Each row of a before or after table is a point. One or more steps were done to the points. Then noise was added and the rows were shuffled. The steps act on columns, c1 being the first. What was done? A step turns or swaps two columns, mirrors them in a line or flattens them onto one, adds a multiple of one to another, or multiplies or shifts one. Angles are multiples of 10 degrees, from the lower column toward the higher: turns from -170 to 170, lines from 10 to 170 but not 90. Use the fewest steps. Two steps may share a column if one is a turn and the other turns, adds or multiplies; they go together, in the order done. Otherwise the lowest column goes first.
In the rows, 128 means zero.

Before (13 x 2):
[[151 137]
 [ 62 130]
 [ 96 141]
 [169 144]
 [117 158]
 [202 145]
 [ 88 139]
 [115 138]
 [ 79  58]
 [145 142]
 [ 84 118]
 [101 195]
 [ 86 155]]
After (13 x 2):
[[109 143]
 [137  89]
 [ 76 183]
 [ 83  70]
 [109 106]
 [126 112]
 [105 135]
 [128  77]
 [159  69]
 [133  92]
 [ 94 155]
 [159  94]
 [212 120]]
Steps: turn c1 and c2 by 120 degrees

Before (10 x 4):
[[176 185  79 107]
 [109  66 165 126]
 [145 149 141  96]
 [ 77 154 147 151]
 [146 124 129 137]
 [167  98 151 156]
 [ 90 129 130  70]
 [124 173 117 110]
 [147 200 181 151]
 [204 179 188 100]]
After (10 x 4):
[[131 176 186 183]
 [161  73 157  96]
 [ 76 187 210 128]
 [ 99  87 165 140]
 [129 174 115 136]
 [117 164 147 107]
 [162 157 116  77]
 [183 136 129 162]
 [ 67 187  96 141]
 [110 119 134 131]]
Steps: mirror c1 and c3 in the line at 80 degrees; turn c2 and c4 by 30 degrees

Before (14 x 9):
[[ 77 163 175 123 118 105 168 146 154]
 [110 178 104 165 102  76 155  87 139]
 [161 102 129  69  97  80 124 191 172]
 [125 116  96 178 116 107 109 174 102]
 [ 67 106  99 181  93 165  24 145  94]
 [136  95 138 105  88 135 142 161 104]
 [128 121 129 131  92 151  98 116  78]
 [110 141 128 126 113 160  66 172 140]
 [113 134 132  95 106 125 149 177 111]
 [128 188  97 178  63 158 146  98  74]
 [169 158 143 135 138 127 135 103  68]
 [ 96 182 116  87 118  55  98 167 100]
 [ 99  90  91 130 146 171 103 157 146]
 [ 76 125 142 168 109 130 120 114 119]]
After (14 x 9):
[[114 151  83 139  45  64 117 123  66]
 [155 151 122 138  78 130 143 119  79]
 [111 144 157 136  75 161 123 145 110]
 [193 153 154 124 110 106 145 167 140]
 [247 168 121 135  84 143 130 160  88]
 [112  65  88 127  90  88  96 110 133]
 [166 173 118 124 153 160 120 177 141]
 [160 125 130 131 103 130  90 103 110]
 [115  88 170 120  94 163 157 174 179]
 [173  46 143 134 116  91 119 165 109]
 [119  97 175 128 117  96  66 118 152]
 [116 123 162 130  95 120 105 163 116]
 [146 111 135 134 116 143 134 184  99]
 [104 123 125 139 143 100 161 102  71]]
Steps: turn c1 and c7 by 120 degrees; turn c2 and c6 by -100 degrees; turn c3 and c8 by -40 degrees; flatten c4 and c9 onto the line at 100 degrees; multiply c5 by 1.3

Before (8 x 12):
[[112 164 113 163 133 201 113  44  72  89 144  61]
 [136 138 188 173  70 100 134 146  89  88 128 120]
 [112 145 101 104 134  91 120 103 146 126 146 159]
 [185  54 112 248  64  95 140 115 128 106 175 158]
 [151 138 130 129 166 228 129 136 123 119 137 140]
 [110 145 106 110  70  92 118 134  96 145 123  63]
 [172 165 108 126 115 129 120 117 111  90 150 160]
 [130 134 169 110  83 186 113  89 109 128 127 149]]
After (8 x 12):
[[131 131 248 177  78 140 135 115  89 112 121  78]
 [123 152  74  90 156 119 113 128 147 142 114 120]
 [119 132  85 119  72 109 108 145  95 159 110  21]
 [117 154  97  98 161 163 112  38  70  67  99  20]
 [133 143 133 133 179 157 152 136 124  78 120 101]
 [115 167  88 120 146 144 172 120 111  95  96 117]
 [139 148  95 210  81 129 188  44 124 127 212 117]
 [114 126 206  96  83 140 132 106 109 101 124 110]]
Steps: swap c1 and c7; turn c2 and c11 by -70 degrees; add 1 times c2 to c5; multiply c3 by 2; turn c4 and c8 by -40 degrees; flatten c6 and c10 onto the line at 120 degrees; shift c12 by -40

Before (11 x 20):
[[162 120 104 149 151 174 127 137 116 121 153 101 142  92 145 111 148 113
  126 119]
 [138 130 128 128 123 124 127 103 104 107 136 129 114 155 111 107 109  90
  144 107]
 [136 116 153 122  99 182 159 144 117 148 155 127 150 112 159 156 127  90
  155 132]
 [145 127 104 111 140 172 115 110 163 145 149 112 140 145 152 135 126 106
  171 149]
 [112 135 148 144 113 115 118 107 162 119 126 131  97 139 106 144 131 108
  172 104]
 [105 135 141 139 106 159 153 152 154 102  91 124 119 120 128 133 144 104
  165 128]
 [102 105 114  91 132 131 138 134 128 112 110  94 141  96 129 106 134  90
  149 139]
 [119  88 136 147 158 122 134 103 128 131 112 119 149 126 153 160 125 113
  109 149]
 [100 154  88 149 100 133 121 121 115 159 136  84 104 154 156 127 130 111
  116 139]
 [146 145 136 123 127 131 163 125 136 130 140  80  91 154  92 110 108 146
  139 120]
 [101 100 130 104 155 131 169 101 101 105 105  95 155 141 143 107 106 148
  116 108]]
After (11 x 20):
[[146 146 137 123 132 133 163 140 135 150 141   6  90 154  96 133 106 142
  139 144]
 [ 98  94 130 108 156 128 169 100 104 150 105  46 151 142 132 109 107 154
  116 138]
 [113 147 148 145 114 115 119 119 161 114 130 133  97 138  99 117 129 137
  174  97]
 [121  86 137 147 157 122 134  95 130  99 112 102 149 128 145 126 125 105
  110 127]
 [100 151  84 147  98 131 122 110 112 125 134  21 103 155 152 156 132 109
  114 120]
 [139 121 130 125 123 123 127 115 106 154 136 129 116 155 103 108 110 123
  140  89]
 [161 114 106 148 155 189 130 128 121 148 153  61 145  92 145 123 151 129
  127 111]
 [104 140 143 139 107 166 151 150 156 124  93 114 120 119 137 102 144 116
  164 109]
 [147 141 101 112 141 181 116 103 162 118 151  84 139 142 146 141 125 100
  172 119]
 [105 103 112  90 132 131 138 133 126 155 110  43 137  96 130 114 133  97
  153 102]
 [136 115 154 125 102 196 160 137 117  99 155 124 148 111 162 145 124 103
  154  96]]
Steps: add 0.3 times c9 to c2; multiply c6 by 1.3; turn c8 and c15 by 20 degrees; turn c10 and c16 by 100 degrees; multiply c12 by 2.5; turn c18 and c20 by 60 degrees

Before (11 x 32):
[[ 49 175 103 160 130 118 182 174 158 178 139 107 115 148 100  97 155 160
  136 170 109 164  52 108 106 172 117 128  73 149 120 128]
 [118 104 103 138  91  75 166 101 125 134 197 218 112 111 149 165 116 107
   65 124 127  85 159 133 175  70 163 135 143 122 157  95]
 [159  78  87 103 125 100 150  98 131  74 137 193 111  91 137 121 119 123
   88 140 159  95 126 167 151  88 160 125 150 169 120 134]
 [ 98 100  89 170 165 126 114 161 167 121 155 108 159 110 171 165 123 172
  137  63 162 113 103 150 138  65 116 125 145 147 146 166]
 [ 68 157  62 142 152 114 183 206 175 152 117 130 129 146 121 132 171 201
  157 182 168 201 129 100  92 106 129 159 114 179 114 136]
 [120  88  94 141 167 167 163 164 190 128 126 129 119 170 165 150 137 182
  156  88 167 120  88 147 164  93 161 156 140 115 104 165]
 [ 85 155  61  80 146 157 189 222 176 185 118  83 129 134 126 129 140 150
  163 144 124 186  82 114  93 127 110 182  78 168 111 129]
 [ 85 145 121 169 139  97 167 189 173 208 102 174 108 143 124  64 118 141
   98 114  80 129  88  85  55 144 131  86 115 118 141  57]
 [155 141  72 124  95  89 143 133 146 133 162 195 102 110 160 144 106 134
   38 168 178  85 143 184 146  90 184 151  89 168  98 130]
 [ 98  90 159 177 116 117 105 138 152 151 133 173 103 145 195  60 162  97
   83 101 136 102 103 118  96  85 144  80 139  72 228  60]
 [151  54 161 209  86 135  85 149 115 167 127 161  81 166 177  79 145 126
  109  64 131  78 134  96 110 126 105  71 154  99 202  48]]
After (11 x 32):
[[119 156 147 140 129 168  78 165 189 129 131 129 117 168 164 155 138 186
  156  84 167 115  90 135 166  94 156 164 140 117  90 128]
 [158 169 124 101 150  98 117  97 130  72 135 199 111  94 136 160 120 149
   91 140 160  95 124 158 158  87 136 119 151 167  84  91]
 [ 49  75 132 161 169 117  93 177 159 177 136 108 114 150 105 120 158 218
  140 174 111 165  55 116  98 173 133 102  74 150 102  87]
 [100 168 104 172  94 125 111 161 169 122 157 108 157 110 169 116 122 122
  135  65 161 112 107 149 144  61  98 153 146 147  93 128]
 [119 156  97 139 178  76 133 105 128 132 195 218 107 110 151 123 116 186
   67 125 126  87 161 115 175  71 177 157 142 120 107  54]
 [152 199  63 211 124 138 190 150 116 168 125 165  80 171 180 157 144 116
  110  70 132  78 131 104 102 129 127  53 157  96 175  11]
 [ 97 154  34 179 116 118 153 136 153 149 133 177 109 144 191 150 162  80
   88 100 136 101 106 132  95  85 142  46 137  69 180  23]
 [ 83 111 115 171 151  98  98 189 174 206  98 176 108 146 125 125 117 179
   99 115  79 128  86 115  46 144 142  52 119 120 125  13]
 [ 87  82 136  78 166 156  74 221 176 183 116  80 130 135 127 144 141 206
  163 143 119 185  84 129  90 126 117 167  75 166  60  89]
 [ 70  97 129 142 155 114  75 206 174 153 122 133 133 146 120 130 169 244
  155 180 170 206 128 114  89 105 140 147 111 179  62  96]
 [155 113 147 131 158  90 148 136 143 134 159 195  98 109 159 131 107 179
   32 167 176  82 144 176 161  89 138 153  86 166  67  92]]
Steps: turn c16 and c28 by 50 degrees; turn c2 and c16 by -150 degrees; turn c3 and c31 by 80 degrees; turn c5 and c7 by -130 degrees; add 1.5 times c5 to c18; turn c24 and c25 by 20 degrees; add -1 times c24 to c27; shift c32 by -40

Before (12 x 64):
[[129 112 129 176 110 124 133 121  87 145 141 147 140 102 169 172 172 157
  138 203  84  90 114 138 145 152 103  90 126 147  89 177  65 123 106 171
  187 112 123 146 139 133 163 121 148 136 140  92  95 130  96 119 156 143
  195 129 175 138 111 113 154 163 135  98]
 [ 89 140 119 115 121  94 119 116 110 130 154 156 141 137  88 117 142 132
  101  97 124 143 128 116  85 111 102 135 123 120 141 137 116 153 152  94
  123 164  93 117 123 104 182  87 119 100 140 157 134  90 112 159 145 132
  110 123 101  90 112 140 166 129 166 105]
 [ 74 141 150 133  98 113 130 106 156 146 150 132 136 139 107 141 142 121
   98 119 119 147 131 107  60 120 116 152 114 132 149 106 110 143 114  99
  111 139 114 168 142 127 176 133 108 115  80 173 114  98 164 161 156 162
  100 156  85 132 134 105 146 112 150  91]
 [ 90 117 156 149  57 120 152 168 142 126 116 145 145 118 160 145 107 114
   98 116 148 150 130  85  84 154  96 141 142 165 128 135 150 135 115 139
  156 188 130 157 135 163 118 158 134 166 106 172 126 149 110 126 129 164
  149 132 118 141 147 109 109 105 136 119]
 [103 130 119 153  86 123 174 138 115 145 120 132 123  85 146 125 127  97
  104 119 148 175 131 142 113 106  69 152 104 190 111 141 143 145  93 134
  173 147 139 181 156 161 122 128 180 141 127 159 151 161 108 128 159 130
  124 132 108 162 194 118  95 116 123 126]
 [115 163 108 112 131 164  83  90 109 175  91 116 148 124  88  97 136 117
  133 106 115 127 125 147  64  89 120 139 129  97 141  91  92 127 166 109
  106 124 115 125 122 107 161 106 131  81 137 143  88 106 141 150  81  84
  114 100 134  85 129 148 141 123 151 136]
 [ 90 124 141 160  76 127 118 147 142 157 155 154 138  91 132 131 134  98
   99  93 121 149 147 130 100 142  84 150 126 144 152 108 128 145 136 117
  147 155 120 164 147 144 165 134 135 112 113 194 141 144 118 162 162 171
  134 118 147 135 172  79 110 134 150 107]
 [121 145 116 157 148 175 115 145  77 146 143 141  88 124 166 135 186 173
  155 162  60  93 139 130 128 133  94 114 139 187  80 131  77 105 131 153
  149  67 148 115 110 181 109 154 141 136 140 110  89 137 110 129 152 151
  178  92 164 125 130 152 162 172  94 121]
 [109 117 154 170 105 147 135 145  77 131 143 168 132 111 145 124 188 154
  142 162 103 112 102 117 159 172 103 103 119 157  69 169  57  85 124 129
  153 112  90 153 149 111 108 145 138 131 137 102 112  95  99  95 159 131
  173 125 145 125 130 106 135 175 159 114]
 [118 182 106 123 163 130 108 114 149 145 123  94 141 164  67  69 163 124
  145 111  92 116 108 171 103  88 124 134 177  97 136 113 113 167 179  76
  121 108 156 100 122  83 161  95 121  92 127 150  94 116 161 147  87  98
  124 105 147  97 140 139 143 139 163 166]
 [167 191  86 144 147 187  65 103 132 177 112  97 110 171 105  70 159 132
  123 166  53 107 114 156 108 112 120 132 185 169 140  96  89 158 157 124
  102  90 154  88 109 129  94  72 126  97 135  98  70 122 117 158  85  82
  109  87 162  81 114 136 129 182 114 174]
 [ 93 123 120 162  92 110 127 120 151 115 120 133 119  88 139 130 115  96
  126  89 117 169 165 127 106 118  87 158 120 145 156 158 131 168 122 141
  146 135 120 176 171 132 143 150 154 151 109 168 160 132 108 133 123 161
  101 122 119 142 132  99 120  92 169 128]]
After (12 x 64):
[[110 117 155 172 139 150 134 146  73 130 144 167 127 119 106 125 186 155
  142 162 106 100 102 115 157 172 104 103 117 157 105 168  56  83 125 132
  149  87  95 154 149 110 108 144 139 133 136 100 128  93 111  95 158 127
  192 126 145 126 130 104 136 178 161 114]
 [ 94 121 117 166 182 111 129 121 151 115 121 132 123 132  87 135 113  96
  128  90 120 135 166 124 105 119  90 161 119 143 140 158 131 168 120 138
  148 133 122 176 172 134 143 153 154 152 111 168 127 128 102 136 126 163
  138 124 119 141 131  98 121  92 172 127]
 [101 132 116 151 189 123 174 139 115 147 117 134 129 129  84 125 129  96
  102 120 150 139 132 142 114 106  67 151 105 189 122 141 139 144  89 135
  172 158 139 179 158 163 121 128 180 142 128 157 127 163  96 127 159 129
  166 132 108 163 195 119  96 115 125 126]
 [119 182 107 125  96 129 108 114 151 141 122  98 134 171 183  67 163 123
  148 109  94 141 105 172 103  87 123 131 176  99 128 114 115 166 178  76
  121 104 156 100 125  81 160  95 118  91 127 152 130 115 172 146  87  98
   88 105 148  98 136 141 145 136 162 170]
 [129 111 127 178 119 126 131 122  85 143 140 149 136  99  89 173 169 156
  135 203  83  86 112 137 148 153 101  92 126 146 113 179  63 125 110 171
  186  87 123 146 141 132 162 122 147 136 142  92 127 129 110 117 155 143
  220 131 175 139 111 112 157 165 136  95]
 [ 90 119 162 152 196 121 149 168 145 123 115 147 143 105 109 145 107 113
   97 118 145  98 128  84  84 156  96 141 140 162 125 139 148 135 116 141
  154 233 132 155 134 162 117 158 135 168 109 169 131 146  67 127 129 164
  163 131 122 140 146 110 106 107 135 119]
 [ 71 141 153 134 164 110 125 107 156 144 149 131 133 146 146 140 140 123
  100 119 121 124 128 108  61 118 121 153 113 131 136 105 110 143 112 101
  110 161 115 167 141 128 175 135 108 118  80 173 129  96 156 159 155 160
   90 158  82 130 133 106 147 112 152  92]
 [118 146 114 159  94 176 116 141  77 145 144 137  80  94 112 137 187 173
  155 160  58 113 138 131 130 130  93 110 142 186 108 133  75 100 130 152
  150   8 146 117 113 181 110 157 140 134 140 110 120 137 156 129 152 152
  183  94 165 127 125 150 165 175  94 121]
 [ 89 126 142 159 179 125 118 144 144 159 153 155 138 137  92 131 135 100
  100  93 123 114 147 129 101 142  84 149 124 145 138 108 126 141 138 116
  148 176 123 166 145 145 165 135 133 110 113 194 130 144 100 162 165 172
  171 118 146 138 167  81 111 133 146 108]
 [168 192  85 146  99 187  64 104 133 178 111  94 100 138 180  71 155 129
  119 167  50 127 113 156 110 112 118 136 186 165 134  96  90 160 158 125
  102  52 154  88 109 131  91  72 127  99 134  93 124 122 144 160  83  81
   68  87 166  82 114 137 130 180 116 174]
 [116 162 109 113 125 164  84  92 110 174  90 115 138 169 138  98 135 117
  133 108 115 129 126 147  65  89 119 136 130  95 130  90  92 126 164 108
  109 124 118 126 121 107 158 111 130  80 138 140 131 106 145 151  84  84
  120 100 134  85 123 148 142 124 148 138]
 [ 88 140 117 117 145  93 118 115 112 131 157 154 139 165 153 117 144 130
  101  99 125 136 129 115  84 110 106 131 124 120 133 137 116 153 148  93
  120 189  92 118 126 104 183  86 120  99 144 155 131  87  89 156 145 132
  102 126 102  90 113 141 162 127 168 103]]
Steps: mirror c5 and c22 in the line at 70 degrees; flatten c13 and c49 onto the line at 10 degrees; add -1 times c14 to c55; turn c14 and c15 by 110 degrees; multiply c31 by 0.4; multiply c38 by 2; turn c38 and c51 by -20 degrees

Before (9 x 64):
[[112 127 137  91 163 102 111 146 131 135 150 136 106 130 150  95 133 104
  129 121 147 118 116 114 140 160 144 149 101 136 102 130 116 123 132 123
  116 113 111 138 107 130 132 143 143  83  82  96 117 107  78 110  97  99
  153 115 146 133 102 150 139 101 108  72]
 [109 117 113 121 182 143 125 139 143 150  87 126 137 163  84 138 134 117
  152 102 114 161 126 102 134 109 146 168 150 108 112 128 138 147 119  96
  145 106 143 115 146  97 115 152 138 112  95 115 108  79 154 130 157 118
  170 142 139 127 126 150 124 120 135 143]
 [ 83  89 114 143 172 150 128 142 148 143  93 119 135 172 111 140 132 140
  142 121 133 132 138 113 137 136 169 166 106 144 121 133 142 152 125 121
  135 102 156 118 124  77 132 106 142 142 105 102  90  79 140  96 150 111
  185 134 127 139 138 109 100 140 143 143]
 [108 146 145  78 135 116 103  86 141  98 162 139  91 118 158  99 144 114
   85 176 119 118 167 127 123 121 105 150  67 136 121 135  87 120 164 132
   93 135 102 161  73 141 136  86 105 116 132 144 171 120 127 136 110 150
  129 166 150 152 107 159 102  93  86  84]
 [155 172 122 170 101 150 145 117  89 115 112 105 144 117 112 137 147 141
  149 122  71 139 123 185 138  86 118  99 138 136 162  90 125 142 133 189
  143 172 159 173 118 122 109 135 148 112 138 161 159 147 110 114 143 144
  151 142 104 111 153 107 109 143 173 102]
 [164 177 128 158  75 153 150 101 107  83  96  98 142 149 118 135 117 126
  128 103  71 130 153 184  91 101 136 104  82 148 173 102 154 114 145 186
   98 168 145 157 128  86 109 100 114 147 154 152 140 157 156 101 156 154
  125 122 159  93 175 131 118 135 129 157]
 [113 131 168  71 165 113 149 101 124 146 162 130 105 122 128 116 137 114
  138 144 127 115 108 116 171 140 134 130 123 110 100 127 126 148 146 122
   98 100 109 121 119 150 146 118 114 109 115 100 118 103 119 111  98  86
  147 128 164 168  91 157 160 106 122 105]
 [139 153  95 132 115 136 131 133  93  95 135  81 157 154 125 143 133 144
  160 148  72 165  99 157 149 103 131 129  94 134 163  65 170 134 128 187
  123 169 142 170 129 110  74 117 150  59 149 157 158 171  97 109 118 157
  149 105 117 112 162  86 141 167 135 102]
 [116 124 145 123 148 139 155 134 153 142 106 129 131 151  99 150 123 119
  151 109 128 137 125 106 142 137 178 171 144 134  81 114 144 159 145 123
  139 113 138 115 168 101 149 159 160 143 111 101 112  77 154 144 123 124
  183 137 122 136 135 124 127 128 122 120]]
After (9 x 64):
[[155 172 121 173  98 110 145 114  88 114 109 106 173 116 110 138 150 137
  149 111  70 141 122 187 109  87 120 101 135 147 162  90 122 128 132 190
  108 173 160 175 117 119 106 135 148 111 136 160 162 148 115 116 142 143
  153 139 105 116 151 108 107 145 147  96]
 [163 179 129 156  76 161 148 102 108  82  94  95 127 152 118 136 116 128
  129  68  69 131 158 187 160 104 136 104  80 138 176 102 154 103 144 187
  143 171 146 156 127  86 109  99 114 146 153 150 141 160 157  99 159 158
  128 120 157  86 172 130 118 132 142 110]
 [ 84  97 115 142 172 144 129 143 149 141  90 122 142 172 110 138 130 138
  144 110 134 128 136 115 105 134 168 166 108 146 123 132 144 122 125 122
  123 103 156 119 122  76 135 107 144 144 106 105  89  80 140  96 147 107
  188 134 131 141 138 111  97 140 138 114]
 [105 148 141  82 133  82  99  86 142  96 165 141  87 118 160 100 142 113
   81 248 121 113 170 125 138 122 106 152  67 151 116 135  88 125 165 131
  174 133 103 162  72 137 135  84 103 119 132 144 171 123 125 139 108 150
  128 165 148 137 106 158 100  93  89 124]
 [113 123 132  94 163  66 110 146 132 130 148 135 106 131 149  96 134 105
  126 112 148 118 117 116 128 155 145 149 100 138 103 131 116 143 131 122
  143 114 108 137 109 129 132 143 142  89  81  94 115 105  78 109 102 100
  158 114 150 128 102 147 138 107 107 132]
 [114 118 110 121 182 148 119 136 145 149  88 129 135 163  85 142 133 120
  152  60 112 161 129 106 108 109 147 168 152 114 108 130 139 122 121  95
  113 111 144 115 147  98 116 152 139 110  94 115 109  79 155 130 163 117
  171 141 138 130 125 148 123 123 135 119]
 [113 133 167  73 163 100 145 102 122 147 161 131 121 120 129 118 138 114
  136 166 129 117 104 114  91 142 130 128 124 116  99 125 128 158 142 123
  170  99 107 125 120 154 148 120 116 109 115  99 121 105 120 111  98  92
  146 128 163 154  93 160 167 105 105 132]
 [117 123 142 125 149 124 155 135 152 141 106 127 126 148  99 147 124 117
  147  76 129 136 125 106  96 138 182 170 145 130  80 113 141 125 142 126
  120 114 140 115 165 103 147 157 158 139 111 100 113  77 152 144 117 124
  181 139 120 138 136 124 128 129 128 117]
 [141 152  93 132 113 103 133 132  91  92 138  84 139 154 121 140 131 141
  161 177  70 160  96 153 110 109 132 131  96 139 164  67 170 148 128 189
  125 173 139 172 127 112  75 119 150  59 151 153 159 169  94 106 122 154
  145 103 117 114 159  89 138 165 158 114]]
Steps: turn c6 and c64 by -70 degrees; swap c13 and c63; add 0.7 times c17 to c30; multiply c20 by 2.5; turn c25 and c34 by 120 degrees; mirror c37 and c58 in the line at 80 degrees
